Rows are points. The window is the flat piece filled in between its corners: a triangle in 3 columns, a solid with four corners in 4, and so on. A path goes straight from each point to the next, and from the last back to the first. List the points from which the path goes on through the window.

Window (3 x 3)
[[-2.60, 1.44, -3.25],
[1.20, -0.25, -0.60],
[0.61, -1.48, 0.49]]
Path:
(1): [-2.41, 0.33, -4.35]
(2): [1.86, -2.29, -1.78]
(3): [1.87, -0.52, 1.00]
(4): [0.44, -0.63, 2.21]
(5): [2.28, -2.43, -1.59]
(6): [1.09, -1.94, -0.01]
(7): [-1.55, 1.04, 0.25]
(8): [-2.58, 1.61, -2.15]
(9): [-1.74, 0.56, -3.91]
(10): [-0.44, -1.89, -2.37]
(11): [-0.99, 0.87, -0.54]
(12): [-1.33, 0.41, -0.73]
(13): [-0.46, -0.53, -2.98]
(14): [-1.47, -0.52, -3.32]
(15): [-2.46, 1.86, -1.59]
(16): [-2.69, 1.69, -1.41]
Through the window after points: 6, 8, 10, 12

Window (4 x 4)
[[0.07, -3.40, -0.67, -0.51],
[1.56, 0.77, -0.44, 1.75],
[-0.08, 3.07, -0.21, -2.88],
[-1.52, -1.12, -0.45, 2.71]]
Path:
(1): [-1.89, 0.50, -2.19, -2.96]
(2): [0.60, -0.21, 1.33, -2.13]
(3): [1.67, 2.14, 0.89, -1.25]
(4): [0.06, 1.88, -3.23, -1.26]
(5): [0.82, -1.18, -3.58, -2.66]
(6): [-1.82, -2.54, 2.28, 0.78]
(7): [-0.22, -2.41, 1.75, 1.19]
(8): [-0.65, -0.74, -3.22, 0.95]
Through the window after points: 7

Window (6 x 6)
[[2.30, 1.43, -0.48, -3.06, 0.05, 3.06],
[0.14, 0.68, 0.04, 6.35, -1.21, -0.84],
[2.17, 1.68, 0.95, 2.25, 1.00, -2.02],
[-0.49, -0.15, -0.34, -1.90, 2.31, 2.53],
[-1.08, 0.06, 1.34, -4.10, -0.55, 2.22],
[-1.67, -0.77, -2.84, 3.18, -1.57, -2.28]]
Path:
(1): [1.54, -2.91, -0.77, -0.60, 2.11, 0.50]
(2): [1.49, -3.47, 1.03, 0.72, -0.03, -2.27]
(3): [-0.20, 2.49, -0.83, 2.20, 0.62, 0.55]
(4): [0.58, 2.29, 0.74, 2.15, 0.35, 0.38]
(5): [1.56, -0.06, 0.58, 2.45, -0.24, 0.21]
(6): [-0.09, -1.95, 0.50, 1.25, 0.09, 1.42]
(7): [-0.77, 4.56, -1.60, 2.44, -1.87, 0.13]
(8): [-0.02, 1.76, 0.30, -2.01, 0.48, 1.93]
(9): [1.58, -1.59, 2.20, -0.87, 0.32, 1.78]
(10): [1.33, -0.51, -0.35, 0.22, 0.18, -1.34]
(11): [-2.74, 2.59, -1.59, 3.18, -0.34, 1.39]
(12): [-0.01, 3.82, 0.28, -0.19, 0.24, 0.23]
(13): [1.89, -2.37, -1.53, -2.56, 0.34, 3.46]
(14): [2.02, -1.71, 1.19, 1.17, -1.41, -0.63]
(15): [-1.71, 3.59, -1.01, -0.41, 1.78, -0.36]
(16): [-1.94, 3.85, -1.02, 2.78, -0.19, 0.18]
Through the window after points: 2, 10, 12, 14
